Each row is a point. The last column is the point's height on a tilted bowl or saddle (a function of degree 2), plus a little noise. Along how many of its main directions does it bend up, bend down or stay straight?

Points:
[[  1.4  10.3  52.1  59.6]
 [ 10.1  21.6  15.1   9.1]
 [ 17.9 -16.3  33.6  10.8]
 [ 20.3  -6.1  -5.8   9.8]
 [  6.3 -15.7  18.6   7.4]
 [ 35.4   9.2  16.7   3.2]
 [-43.5 -20.0  -6.8 -14.4]
 [  0.8  12.0 -26.7  21.1]
 [-43.4  -4.2 -11.5 -23.7]
 [-22.8  32.6 -35.9 -13.3]
 [  8.9 -43.2  13.5  -7.6]
 [ 25.1   1.7  -4.0  10.4]
 [  1.9  35.9 -49.0  49.0]
 [  3.0   4.1  -5.1   7.0]
 [-12.3  -0.1   5.9   2.2]
 [  2.0  -4.3 -23.4  23.3]
 [-23.7   9.4  10.7  -4.5]
 [ 34.4  -8.8   8.1  -3.1]]
Directions: 1 up, 1 down, 1 straight

Points, 16 rows:
[[ -8.2   9.3 -33.7  23.7]
 [-22.0 -30.2  11.9  22.9]
 [ 10.4  17.6 -24.7  23.9]
 [ 23.5   8.9   2.9  12.7]
 [ 24.0   7.4   9.2  11.3]
 [ 27.8   7.2   7.3  12.2]
 [  7.3 -18.9  32.2  21.0]
 [-30.6   3.0   1.8  19.7]
 [-38.2  -0.6 -17.2  20.8]
 [-12.4 -32.0  -2.2  17.9]
 [ 38.9 -38.2 -13.6  32.4]
 [ -9.5  30.4  24.7  19.8]
 [-35.7  21.6 -15.9  29.7]
 [ 21.4 -27.7  40.6  29.0]
 [-20.7  15.0 -16.0  21.4]
 [  3.2 -16.7  20.4  16.4]]
Directions: 2 up, 0 down, 1 straight

Points (24 x 5):
[[-14.6  18.8  29.2  -8.9 -11.9]
 [-21.9 -10.5 -10.9   0.5  15.3]
 [-31.7   9.8  44.0  19.1  -9.6]
 [ -8.6  17.8   8.9 -34.1  10.8]
 [-10.2   4.1  -2.0  13.6  -2.3]
 [ -3.0  28.6  25.2 -18.2   1.9]
 [-17.6  16.6 -22.3  19.7  25.1]
 [ 10.4  32.8  20.7  17.4   2.9]
 [ 14.1  15.2  33.5  -5.0   4.0]
 [ 25.2  25.1 -21.8  -5.6  31.5]
 [ 12.7  -5.1 -54.2  -0.4  62.4]
 [ 13.2  12.9  26.3 -15.4   6.7]
 [  0.4  -1.9  -2.8  53.1   7.7]
 [ 44.8   3.1   5.4 -15.0  33.2]
 [ -8.8  29.0 -13.8  46.7  26.1]
 [ 14.9 -59.3  -4.1   5.0  38.0]
 [ 21.6 -18.9  -4.7 -15.7  19.2]
 [  8.4 -37.1  30.3  10.5   9.4]
 [  5.8 -32.0  19.7   3.6   4.5]
 [-20.9  -2.8 -18.9   0.7  22.0]
 [-12.8  23.4   8.0  11.4  -4.9]
 [ -9.6 -31.0 -18.7  21.8  28.5]
 [  9.9  26.0  42.3  -2.9   8.1]
 [ 12.7 -31.3   0.7  19.8   3.8]]
Directions: 3 up, 0 down, 1 straight

Points, 48 rows:
[[ -2.9  20.6  30.5  13.8 -16.3 -23.8  -3.4]
 [  6.0   0.8 -54.4  16.3   7.6  -9.3  23.5]
 [  5.7   6.3   8.8   3.7  37.2 -54.4  20.4]
 [-38.9 -27.9 -19.3 -27.9 -14.8 -23.0 -49.7]
 [  5.3  -8.7 -20.7  -5.8  13.4  28.4  -6.7]
 [ 30.2 -20.8 -32.2 -12.0 -16.8  15.1 -24.5]
 [-26.8 -39.2  19.8 -16.5  43.0  -0.7   8.8]
 [-20.5  -7.5  19.3  17.7 -14.9 -33.2  -2.7]
 [ -7.3  28.2 -14.8   2.3  -6.2   0.3 -14.4]
 [-43.6 -16.8 -15.8  -8.2  21.6  -2.6 -27.5]
 [ 14.1   1.3 -12.7 -21.9  14.2   6.6  -5.9]
 [ -3.7  -3.5  -6.6 -14.5 -17.5  29.2 -14.2]
 [-29.7   0.7  14.4 -14.9  53.1  17.0  30.3]
 [ 19.9 -10.5  21.3  -1.4  -3.6  -9.9  -7.6]
 [-27.0  -1.3 -10.3  31.7 -11.6  28.7   4.1]
 [-11.3 -22.0  35.3  -6.4 -29.4  25.0   8.8]
 [ -5.5   4.0 -29.5  25.1  -4.9  -9.3   9.3]
 [ -1.9  45.6 -11.8 -20.6 -22.5  13.4 -50.4]
 [ 11.2 -11.7  23.6  22.3 -24.9  -4.4   2.4]
 [ 39.9   1.5  17.4  -4.6  20.2   7.8 -20.3]
 [ -3.0   7.3  35.2   1.8  -1.6  24.8  21.9]
 [ 38.6 -22.1 -41.6 -10.4 -17.6 -22.0   0.6]
 [  1.7  -3.6 -29.2   8.1  11.1  -2.1  -0.5]
 [  6.7  19.3 -12.4   5.7  34.8  23.5 -13.1]
 [ 20.1  -3.2   4.5  -6.7   0.9 -34.7   5.1]
 [ -1.8  14.8   8.1  32.7  14.2   1.7 -15.4]
 [ 49.0  15.4  -9.8  28.1  21.6 -23.0 -24.1]
 [ -8.0  17.8  25.5 -13.9 -33.7  -7.0 -17.6]
 [-11.0 -17.0  12.0 -62.3   4.4   4.8  -4.8]
 [ -7.5  -1.8  -4.9  21.7  14.9   3.4  -8.9]
 [  5.8  -2.9  -9.1   9.6  17.7   0.9  -5.3]
 [ 24.4 -24.0 -23.9 -22.8  36.2  35.9 -20.9]
 [ -0.7  -3.5  25.4 -48.0  20.6 -25.2  43.1]
 [-19.2  15.2  19.3  28.0  16.2   6.6 -12.7]
 [ 18.3  19.7   8.0  39.4  43.8  -3.2 -53.3]
 [  3.0  25.3 -14.4   8.6 -59.3  -0.6  -7.7]
 [  9.5  -7.9   0.7  26.3 -47.5 -20.4  19.2]
 [  1.8  18.7 -60.7   1.5  -8.2  -8.8  21.5]
 [ -7.2  -4.4  -4.8  24.9  24.3  18.7 -11.9]
 [ 10.8   8.2  -8.1   2.5   3.8  -8.3  -1.2]
 [-15.0  21.3  -3.9  -9.9  22.8 -15.7   1.0]
 [-13.0 -36.1  30.7  11.4  35.1  28.6   7.4]
 [-15.8  29.0 -14.0  24.3   5.0   2.1 -20.0]
 [  6.4  48.2  30.9  22.5 -25.8 -21.9 -30.4]
 [-28.1 -16.1 -26.1 -18.6 -16.9  14.1 -39.4]
 [ 17.1   4.8 -38.0 -51.9 -40.3 -33.2 -44.6]
 [  7.6   5.8 -24.8  11.3  12.7  11.9  -3.1]
 [ -9.1  -2.7 -42.0 -13.1  29.1  -9.3   2.3]]
Directions: 2 up, 3 down, 1 straight

Points:
[[ 20.1 -31.0 -22.3 -19.9  11.0  35.5  25.1]
 [ 14.3  21.2 -40.1   2.7 -26.2  -5.0   9.6]
 [ 30.2  -8.0  34.4  11.1  -8.5 -27.1  30.4]
 [ -1.7  33.8  -9.5 -11.0  48.2 -40.8  17.5]
 [-26.7 -22.1  16.0 -34.1  12.2  -5.1   9.1]
 [-33.9 -22.9 -25.4  -2.5   3.2  44.6  52.5]
 [ -4.0  12.8  45.2  -3.2   7.8  -6.0  24.3]
 [ 11.6 -15.4  29.5  -8.6  10.3  -3.6  23.0]
 [-44.3   9.7  -5.3  17.2 -26.4   0.4  24.0]
 [ 27.0 -10.1 -16.6  11.1 -10.1  -0.7  10.2]
 [-27.8  17.1  21.0   6.8  -9.4  -8.2   5.4]
 [ -7.3  -7.0  -8.8 -29.6  -1.8  -2.0  -1.9]
 [-25.4  15.6  13.1   1.2  13.2  28.2  17.2]
 [  0.9  26.3 -29.2 -20.4   9.5  43.2  14.3]
 [-19.7 -31.3 -23.3 -38.2   9.7  -1.4   4.1]
 [ -7.1 -19.0  34.3  -7.2  -4.0 -16.5  17.0]
 [ -4.2  25.6 -14.3  16.1  12.8  -9.5  10.6]
 [-23.0 -18.8 -19.2   0.4  24.0 -21.7   3.2]
 [ -7.5  -6.1  -6.2 -57.2  10.2 -11.4  -4.2]
 [  0.3 -35.0 -47.2 -14.3 -40.3   5.6  23.2]
 [-20.8 -22.7   7.8  -0.8  -3.8  15.5  22.6]
 [-42.5 -22.8  -7.3   8.6  35.8  32.8  46.5]
 [ -8.9 -16.6   4.4 -10.5  42.0  -6.1   5.1]
 [ 34.3  58.8 -42.3 -11.4  -6.2  17.5  28.1]
 [-13.8  -3.0   3.7  19.6  61.3   6.2  30.1]
 [-32.2 -16.6  34.6  18.2 -44.6 -22.4  33.9]
 [ -6.0   1.1   3.3 -12.5 -32.7 -17.5   7.5]
 [-37.7  10.0  48.4 -10.3 -23.8 -16.1  29.5]
 [ -1.7  -9.0  26.3 -24.5  -7.4  39.3  38.3]
 [-25.0   0.9  -0.7  27.1  14.0   1.3  14.9]
 [ -3.4  15.0   5.4  22.3   6.4 -13.5   7.5]
 [  6.3  13.2  -3.8  17.1 -52.2  -2.2   7.6]
 [  2.6  21.6   6.3  15.6  -8.9  12.7  12.4]
 [ 26.7 -14.6  38.7  -3.0  17.7 -43.2  34.5]
 [ 26.1  11.4 -28.0  25.5  -3.3 -33.9  20.4]
 [ -8.7  13.8  -9.6  44.2 -13.7 -34.2  12.1]
 [ 23.6 -40.1  18.5  45.2  -4.5  -0.5  35.5]
 [ 28.4  -6.4  19.4   1.0   6.7 -14.9  22.7]
 [ 13.4 -14.0   9.0 -20.8 -30.7   0.5  12.7]
 [  3.4   9.7  -1.2   0.5   8.0  -5.0   5.0]
 [ -7.1  12.7  33.1  -8.3  16.2 -24.2  10.9]
 [-25.1  37.5   0.4   0.3  -8.7  12.8   3.0]
 [ 24.3 -19.1 -48.3  26.7  -8.5  21.1  37.8]
 [ -5.3 -25.4  -7.7  22.9 -36.5   0.4  19.4]
 [ -5.3  18.1 -40.5  -5.1 -12.9 -19.6  10.6]
 [-25.9  14.4   9.0  19.1  -1.0 -19.8   3.2]
 [ -7.7 -30.5   2.0  -5.5 -14.0   7.8  17.0]
 [  2.0   0.3   9.8  -1.0 -27.6   5.2   9.8]]
Directions: 3 up, 0 down, 3 straight

Points, 63 rows:
[[  6.4  33.7 -17.5 -44.1  -4.8  16.8 -33.2   4.8  32.1]
 [  8.1  -1.7 -37.0  15.6  19.6  12.8 -18.9  17.9   8.3]
 [ 20.3 -60.3   2.0 -13.7 -49.1 -10.6  11.4 -39.1  -4.7]
 [ -9.1 -24.1  19.0   1.1  -0.8 -30.8  32.1 -29.2   6.9]
 [ -5.2  17.0 -13.0 -18.9   1.9 -16.3  37.3  43.2  16.2]
 [-14.1  -5.3   3.1  -4.6  62.2   0.4  43.2 -13.2  13.5]
 [ -8.6  -2.7 -35.0  -6.0  -1.3 -17.0  13.4 -41.6  -1.7]
 [ 38.4  17.2  -3.6 -26.2  -6.9  57.2 -12.0 -17.6  35.5]
 [ 26.5  -2.7 -24.0  13.1  10.5  -3.3 -30.0  -5.4   6.9]
 [ -6.5  -8.4  10.5  -6.9   5.8 -31.4   4.6  29.8  15.0]
 [-34.8 -17.1   6.5 -10.2 -23.8 -13.9  23.8  -7.2  13.1]
 [ 17.2  57.2 -11.6  -2.6 -39.6   7.5 -35.0   7.8  38.2]
 [  2.5  16.1  11.8  -5.4   6.6 -30.2  50.6 -13.3  15.0]
 [-13.7 -31.8 -16.8 -41.9 -15.8 -18.8  15.2   1.2  -2.8]
 [-27.8  32.9   4.9  24.6  24.9  21.8  47.3 -12.5  34.8]
 [-26.8 -14.6  -4.1  16.3  14.6  19.0  12.6 -12.4  17.0]
 [ -5.0  -2.4   6.8 -12.4  19.6  53.9  25.3  25.8  24.0]
 [-38.9  -1.8   3.3  -5.8  20.3 -11.5  -9.0  -5.9  22.4]
 [ 38.4 -24.1  14.4 -27.4  25.6 -24.9  14.6 -19.3  -0.1]
 [-34.8   9.9 -16.5 -56.8 -15.4   3.2   4.5 -12.4  11.9]
 [ 11.8  11.0  -0.6 -16.7  26.3  10.3 -20.1  24.3  19.4]
 [ -0.4  15.6  -6.4   1.6  -4.0  43.3 -29.4  -1.1  33.9]
 [-17.9 -21.8 -15.8   4.2  16.2  -9.4  -0.9   1.6   4.2]
 [ 20.2   5.9 -11.0  -3.2   8.3 -31.9  -0.4  18.8   6.3]
 [  7.5  27.8 -70.3  29.2  21.4  26.2  10.8 -43.9   9.0]
 [-35.9  16.4  24.2 -31.9  -3.5  -6.2  15.9 -26.4  23.2]
 [ 34.5   1.7   6.8 -19.1  -5.2  -2.0 -34.0 -52.9  25.4]
 [-11.9  -8.4  -1.8  11.9  48.2 -12.6  22.8  -5.4   6.5]
 [-44.0 -27.7   4.6 -28.8   3.9   6.1 -55.5  -6.5  59.0]
 [-30.0  -7.3  -5.1 -10.6   0.6 -24.2   2.0 -20.1  11.9]
 [ -4.1  35.3  53.9   4.8 -18.0  -1.2  10.5 -10.5  32.7]
 [ 17.7  31.5  -0.1  27.3 -26.5 -34.4 -10.7 -25.8  25.6]
 [ -8.1   8.3  19.0 -10.3 -23.4  15.3   6.7 -18.1  18.7]
 [ 37.7  -6.7  -0.2 -29.0  -2.3  -7.3   3.9 -33.6   3.0]
 [  6.2 -19.8  64.5  16.7  15.8 -16.2  37.4  18.2  25.1]
 [ -6.5 -25.0 -12.9   4.8  -4.0 -14.7  11.9  29.6   7.1]
 [ 27.3   7.2  -8.6   0.4   0.7  22.3 -16.6   6.3  14.1]
 [-21.9  -4.4   8.3 -18.4   5.6   6.8   7.9  -7.4  11.5]
 [-30.7   1.5   2.3 -23.4  -8.5  14.1  -9.9 -17.5  23.2]
 [ 32.0   0.1  -3.2  22.5  14.8  13.2   6.1 -42.4  11.1]
 [  5.9  24.2  13.1  13.1  12.0 -41.6  31.6  19.9  21.4]
 [-10.2 -13.7 -45.9 -31.6  -6.1  -7.5 -10.4  -6.1   2.1]
 [  1.1  14.6  -2.8 -10.3  -0.2 -38.3   3.5 -29.9   9.6]
 [-11.9 -22.7   2.2 -10.6   4.6 -31.6 -19.5   8.8  14.8]
 [  4.1 -16.5 -36.6  32.2 -28.4   5.9 -33.0 -25.2  26.8]
 [-24.4  23.6  14.6  19.0   5.7  19.8 -42.1 -12.0  52.1]
 [ 10.5  20.1   4.0 -28.5  -1.6  18.4  -9.4 -17.0  17.5]
 [-22.7  20.7 -39.5  18.2  -2.1 -27.1 -16.8   2.4  22.5]
 [ -8.0  -1.4  26.3  43.1 -10.6   9.1   9.8 -51.4  44.7]
 [ 35.5 -27.7   0.5   5.0  11.4  12.4  11.8  -7.7   0.9]
 [-18.7  -0.5 -14.2   5.0   7.2  13.1  -1.1  40.9  19.4]
 [ 28.5 -28.8  19.5   5.7  25.0  26.4  42.3 -23.0  16.3]
 [-27.9 -17.0  24.0 -27.5   4.0  24.8 -20.6   2.6  35.2]
 [  2.3  12.2  22.4 -18.9   2.2  -3.1  -2.8  55.5  28.5]
 [ -9.5   0.4   4.3 -14.7  18.9  12.5  24.0  33.3  13.2]
 [ -8.8 -27.9  26.2   5.1   3.9 -22.6  24.3  -0.4   8.4]
 [  6.1  21.4  -2.2  11.3   1.0 -10.4  33.3   5.8  10.4]
 [ 14.7  14.1  13.7  13.2  -7.7   8.2  -8.4  15.8  16.2]
 [  1.4  -6.1  30.0   3.4 -20.3  -8.5   5.6  -6.1  13.8]
 [ -1.3 -34.4 -13.8  23.5   0.6  36.5 -20.7  -6.3  24.5]
 [-26.9  23.3 -13.3 -11.1 -11.5 -16.9  18.1  -2.2  14.0]
 [ 12.8   9.6 -22.0 -34.2  -4.2   6.8 -32.8 -14.3  21.3]
 [ -4.2  -6.1 -28.8 -28.6  40.0 -46.3   2.5 -19.1  -2.8]]
Directions: 5 up, 0 down, 3 straight

Points:
[[-80.6  -6.0  42.9  -7.2 -55.0  24.0 -20.6  -9.7  60.5]
 [ 36.6 -14.6  10.1 -42.1  15.9   5.8  -1.9   8.5  30.9]
 [-25.8 -11.3 -27.1 -36.7   8.7  11.0  25.2 -11.0  25.1]
 [ 10.8 -25.7  25.1  10.1 -31.3  49.3  34.6  18.4  31.8]
 [-24.9 -11.7  29.2   1.2  33.5   6.4  16.2   1.6  20.7]
 [-11.4 -22.8 -35.2 -19.6  13.3 -12.5  -4.6   5.9  14.1]
 [-11.0 -11.3  13.1   2.2  25.4  31.0   2.9 -44.9  30.3]
 [ -6.8 -18.5   2.4 -17.9 -13.7  -9.8  35.1 -13.6   5.5]
 [  6.1   1.1  -5.2 -30.5  -9.9 -19.0  24.8 -12.5   6.5]
 [ 15.4  -8.2 -17.1  21.5 -20.2 -20.5   6.1  34.5   5.0]
 [  0.0  34.1   2.8 -18.0  23.2 -43.1  -4.4  10.5  13.7]
 [ 43.1  -3.1  17.7 -15.6  10.2   3.9  17.5  -8.4  23.7]
 [ 12.1   2.3 -15.3  40.8 -33.2   9.3  25.0 -10.3   8.9]
 [-14.8  -5.8  17.9  -0.3  -5.2  -3.1  -7.9  16.9   7.8]
 [  5.0  -0.1  15.1   5.3  -6.9 -24.1  48.9  34.6  11.3]
 [ 19.2   1.3  24.1  26.1   1.6  13.4  -5.6  21.5   8.5]
 [-59.7 -16.5  62.1  -9.9   9.0  -1.3 -18.4 -10.7  55.5]
 [  1.1  -0.1 -16.1   8.7  -1.7  20.5  15.0 -19.7   6.7]
 [ 54.5  -8.0  -1.3 -38.1   6.9   2.1   4.8  47.8  39.2]
 [ -8.7  39.1 -26.5  -5.5  14.7  22.7 -24.3  19.9   3.9]
 [  5.4 -16.0  11.5 -27.6   3.9  13.2   6.5  26.0  18.2]
 [ 38.2   4.7  16.6 -48.7  18.2 -62.5   6.4  -0.2   4.4]
 [ 35.0  10.5  -3.0   1.6   6.9 -14.4 -19.9 -29.1  12.4]
 [ 42.7  24.8  -6.0 -10.1  18.1  13.5  22.6  18.8  23.5]
 [ -2.1  37.5  -3.9  -5.2  18.9  -9.2 -16.4  14.6  15.5]
 [-11.1  -2.7  -7.6  27.8  14.3  11.9  -4.7  48.1  13.0]
 [-30.2 -22.9  11.5 -32.0 -19.8 -61.8  47.1  -4.9 -30.8]
 [ -6.6   7.2  -3.3  13.2   4.3  36.6  27.5 -11.9  15.3]
 [ 22.0  -1.2  29.5  10.1  -3.4   7.3 -22.6  29.3  10.0]
 [ 22.5  41.1   0.8  36.3  33.6 -32.3 -14.1  -5.9  24.3]
 [ 15.2   7.5  40.5  20.7  10.0 -18.3  -9.8 -52.6  30.7]
 [-36.2 -41.7 -22.4  28.2  -0.8 -15.1   0.8  -6.2  14.7]
 [  0.0 -11.5 -36.4  10.5 -17.9   0.6 -15.5  24.6  -2.1]
 [-22.5  -7.6 -45.3  11.9  13.1  18.4  22.6  10.6  20.7]
 [-33.4  -6.3 -26.3 -42.4  23.8 -25.5  -8.0  11.8  25.3]
 [-12.3 -12.5  12.7 -11.1   7.3   0.1  28.1 -30.1  11.0]
 [ 10.1  32.3 -18.5 -53.0  32.8  18.3  -1.9 -22.2  47.0]
 [-29.3 -33.5   6.2  -5.8  -0.9   1.1 -33.7 -12.7  19.2]
 [-49.2  -9.8 -25.9   3.0 -23.6  -2.9 -10.1  32.1  17.9]
 [  3.1  -6.0  17.7 -27.0  -2.0   1.7  31.8  20.2  18.7]
 [  6.2   4.8  -3.6  -1.6  31.3  43.1  -1.6  -3.6  14.6]
 [-42.3  20.7  21.3 -26.2  27.3  19.0  -4.2  10.1  42.2]
 [ 28.6  18.8 -24.2  -0.7 -22.5 -23.5   0.0 -27.6  10.3]
 [  3.4 -12.2  25.1 -20.8 -17.9 -13.5 -19.1   4.1  14.4]
 [ 11.7  17.2  20.2  14.2 -11.0 -17.9 -23.4 -40.7  18.6]
 [-23.0 -29.5  30.0 -10.2 -16.2  67.6  14.0 -15.3  38.3]
 [-13.5  -0.5  -1.7   8.9  -4.4 -45.7   9.6   5.7  -6.1]
 [ -1.1  24.9  -9.9 -18.2  27.5 -12.7 -22.2  -2.9  18.2]
 [ -5.2   7.9  18.0  -3.6  -1.8  -8.6 -10.2 -10.8   8.3]
 [  5.1   7.9  -9.9 -20.9   7.2 -13.4 -14.9  -2.8   7.7]
 [ -3.7  -1.8   1.5  29.2  36.5  13.9  -8.7   4.7  14.1]
 [-14.9  -7.6 -49.6  11.4  -1.3  -1.2 -35.4 -14.9  13.1]
 [ -7.6   3.8   9.7  16.2  16.8  -9.1   6.5   6.9   6.1]
 [-14.4 -17.8 -25.1 -24.5  37.9   3.1  12.9  18.9  23.7]
 [  8.0   8.7  -6.6  11.0  -3.3 -28.2   6.3 -34.6   3.6]
 [  6.8  -3.5   9.9  15.7   9.3   7.7 -37.2  -9.7   4.2]
 [-23.0 -20.9  15.7  -8.8  26.0 -16.6  -4.1  19.3  11.0]
 [ -3.6   7.9 -14.9  11.3  -2.2 -22.0  16.4   7.3   0.4]
 [ 17.2  21.5  -9.8  -9.8  -5.0  20.2   7.0  -5.7   4.9]
 [-19.0  -1.5   6.4 -11.7 -14.8   8.3  47.4 -30.6  22.3]
 [-56.7 -12.8  13.2  -8.1 -29.4   8.1 -23.3 -11.5  25.9]
 [ -5.2   2.3 -28.3 -21.5   6.3  -5.4  29.4  33.8  17.2]
 [ 19.2 -13.3   3.1  18.4  28.2 -38.2  46.4   1.9 -14.6]
 [-12.5  26.7  -1.8  -7.2 -36.8   5.2  -8.1  21.7   0.7]
 [-25.2  -0.3  -9.6  -3.8  36.6  52.1   5.5 -23.8  33.9]
 [ 22.8  15.5   7.8  26.5  -7.8 -23.0 -18.2  -7.7   5.9]
 [  7.6 -27.4  13.9   1.7  18.7  -8.0  -3.5  -8.9   7.3]
 [  7.8  -5.7  34.6 -20.4 -46.4  14.9 -18.4  -9.3  22.0]
 [  0.9  22.5 -27.1  -3.7  39.3  32.9  20.9   0.6  29.1]
 [-14.0   3.6   8.4 -33.2  24.1 -30.9 -23.9 -15.9  18.3]
 [ 28.7  21.9 -32.1 -48.1 -10.2 -10.2  -5.9  -1.4  24.8]]
Directions: 7 up, 1 down, 0 straight
